Every row gives one point. Two turns around zero, p and q, are shown by what they do to some points. Write where each new point lands after one turn and then the other. Backwards means that the second turn is done in reverse. Each puzzle has new turns, and all numbers are rounded.

Turn p:
-.21 .29 -.01 => -.15 .30 .12
-.26 -.26 .12 => -.29 -.25 .08
.17 .48 -.64 => .17 .64 -.48
.26 -.22 .03 => .22 -.25 -.09
.04 -.30 .50 => .05 -.46 .36
Turn q:
-.05 -.16 -.38 => .04 .20 -.36
.34 .08 -.09 => .36 .03 .05
.16 -.70 -.13 => .14 -.37 -.61
.27 .51 .23 => .23 .07 .57
-.22 .34 .17 => -.23 .14 .35
-.50 -.07 .19 => -.54 -.06 .00
Where do these land?
p, then q backwards: -.18 -.31 .34 => -.06 -.05 .49
p, then q: .22 -.23 .23 => .14 -.32 -.17
q, then p: -.14 .42 -.30 => .09 .44 .29
q, then p backwards: .04 .62 -.30 => .02 .68 .11
p, then q: .06 -.51 .03 => -.03 -.19 -.48

Turn p:
.32 .23 .20 .10 .23 -.04 => .40 .20 -.12 .09 .16 -.11
-.21 -.06 -.05 -.21 -.33 .07 => -.23 -.06 .27 -.05 -.27 .07
-.22 .04 -.01 .02 -.28 -.15 => -.28 .07 .08 .17 -.18 .02
-.07 -.16 -.09 -.26 -.01 -.02 => -.12 -.18 .16 -.13 -.02 -.13
-.17 -.02 -.23 -.22 -.29 .22 => -.22 -.03 .20 -.28 -.29 .11
.15 -.06 -.18 .05 .13 -.14 => .00 -.06 -.24 -.06 .05 -.18
-.06 .04 .22 .06 .12 .00 => .08 .04 .07 .14 .18 .07
-.06 .02 -.15 .08 .21 .04 => -.07 .03 -.14 -.14 .19 .03
.32 -.04 .28 .37 .22 .01 => .42 -.03 -.29 .25 .19 .11
Turn q:
-.16 -.32 .08 .02 .00 -.32 => -.23 -.26 -.14 .11 -.13 -.26
-.22 .06 .05 -.02 -.12 -.20 => -.17 .12 -.04 .15 -.15 -.14
.53 .16 -.20 .04 .10 .17 => .53 -.02 -.03 -.05 .22 .22
.43 -.16 -.11 -.17 -.18 .07 => .46 -.18 .07 -.13 -.14 -.04
-.20 .12 .09 .30 .01 .10 => -.24 .07 .16 .18 .15 .15
-.19 .04 .09 -.03 .09 .20 => -.20 .10 .10 -.16 .07 .08
-.24 -.03 -.13 .01 .04 .01 => -.20 .02 -.09 -.01 -.10 .13
.04 .14 .11 -.14 .07 -.04 => .04 .16 -.04 -.08 .09 -.13
Where do these land?
q, then p: -.04 .15 -.04 -.14 -.03 -.20 => -.09 .20 -.13 -.01 -.12 -.10
q, then p: .20 .01 -.13 -.01 -.09 .07 => .22 -.06 -.05 -.04 -.12 .00
p, then q: -.05 .07 .02 .12 .23 .26 => .10 .07 -.04 -.29 .16 .14
q, then p: .06 -.17 .08 -.17 .04 .13 => .02 -.14 .19 -.01 -.02 -.17
q, then p backwards: -.16 -.14 -.05 -.06 -.10 .28 => -.15 -.05 -.10 -.14 -.18 .23
p, then q: .03 .11 .21 .14 -.03 .21 => .18 .04 .19 -.06 .17 .14
q, then p: -.04 -.03 -.07 .12 -.03 -.75 => -.40 .01 -.62 .14 -.12 -.03

Turn p:
-.08 -.02 .27 -.27 -.12 .04 -.07 .26 => -.26 .09 .01 -.09 .04 .36 .10 -.14
-.13 .07 .05 .01 .12 .25 -.31 .17 => -.20 .28 .22 .01 .00 -.07 -.04 -.22
.33 .02 -.15 .11 .27 -.10 .61 .01 => .60 -.07 -.13 .19 .22 .00 .30 .21
.15 .01 .09 -.24 .05 .20 -.32 -.16 => -.11 .11 -.18 -.02 .03 -.03 -.21 -.39
.17 .22 .27 -.05 .02 -.08 -.45 .06 => -.07 .00 .19 -.22 .16 .14 -.34 -.34
-.38 -.12 -.14 .30 -.24 -.09 -.01 -.07 => -.22 -.15 .18 .03 -.30 -.18 -.02 .34
.16 .21 -.30 -.13 .16 -.20 .50 .12 => .44 .06 -.17 -.19 .22 -.01 .34 .28
-.29 -.35 -.06 .10 .01 -.17 -.17 -.09 => -.36 -.10 .01 .16 .02 -.15 -.16 .26
-.02 -.09 .29 .08 -.12 .19 -.19 -.03 => -.18 -.06 .12 .16 -.16 .12 -.12 -.24
.02 .34 -.16 -.07 .23 -.18 .55 -.25 => .42 -.26 -.17 -.19 .19 -.25 .43 .09
.07 -.29 -.17 .15 -.37 .15 -.15 -.02 => -.06 .11 -.08 .16 -.41 .06 -.28 .15
Turn q:
-.05 .12 -.02 -.08 .08 -.18 -.14 .32 => .10 .16 .22 -.28 -.13 .06 -.03 -.02
.00 -.06 .03 -.10 -.12 .17 -.25 .04 => .19 .13 -.02 .06 .18 .16 -.08 -.02
-.06 .02 -.09 -.24 -.09 -.11 .18 -.24 => -.16 .07 -.12 -.02 .15 -.22 .22 -.13
.75 .50 -.01 -.01 .14 -.09 .08 -.11 => .29 -.63 .37 -.16 .18 -.42 .07 -.04
-.29 -.34 .15 .40 .01 .27 -.19 -.12 => -.05 .12 -.18 .51 -.18 .31 -.20 .17
.14 -.18 .06 -.32 .08 -.19 .20 -.33 => -.37 -.01 .03 .04 .30 -.32 .01 -.14
-.08 -.11 -.42 .07 -.08 -.15 -.07 .27 => .16 .26 -.20 -.27 -.22 -.13 -.15 .11
.39 .14 .30 -.20 -.18 -.39 .34 -.17 => -.22 -.37 .15 -.13 .14 -.30 .05 -.55
-.30 .15 -.11 .16 -.13 .15 -.10 .17 => .22 .14 -.14 -.01 -.22 .24 .16 .08
-.28 -.07 .08 .24 .25 .19 -.13 -.09 => -.07 .10 .06 .32 -.16 .20 .03 .29
-.20 -.16 .03 .09 .04 .34 .09 .28 => -.08 .01 -.19 -.07 -.06 .41 -.08 .23
Where do these land?
q, then p: .33 .09 -.26 -.26 -.27 .11 -.01 -.23 => .25 -.01 -.20 .07 .47 -.16 -.11 .17
q, then p: .28 -.03 .24 -.11 -.04 -.06 -.36 -.12 => .05 -.21 .15 .18 .21 -.09 -.25 -.28
q, then p: .20 .18 .03 -.09 .16 -.13 .28 .27 => -.33 -.04 -.30 .03 .10 .22 .11 -.03
q, then p: -.44 -.07 .07 .01 -.04 .32 .33 .19 => -.05 .38 -.07 .02 -.35 -.15 .39 .05
q, then p backwards: -.08 -.39 -.13 .18 .06 .22 .08 .40 => .17 -.23 -.19 -.16 -.42 -.26 -.17 .08
p, then q: -.02 .33 .10 .22 -.06 -.39 -.14 .03 => -.19 .13 .25 .00 .34 .20 -.24 -.12
q, then p: .27 -.43 -.08 .20 -.12 -.07 .08 -.10 => -.20 .08 .07 -.09 .04 -.22 -.43 .22
q, then p: -.10 .26 .13 .04 .17 .10 -.34 -.39 => .33 -.24 .37 .26 .03 .15 .09 -.02
p, then q: -.44 .05 -.10 -.19 .15 -.12 .08 -.04 => -.37 .18 .00 -.27 -.15 -.02 .15 .00
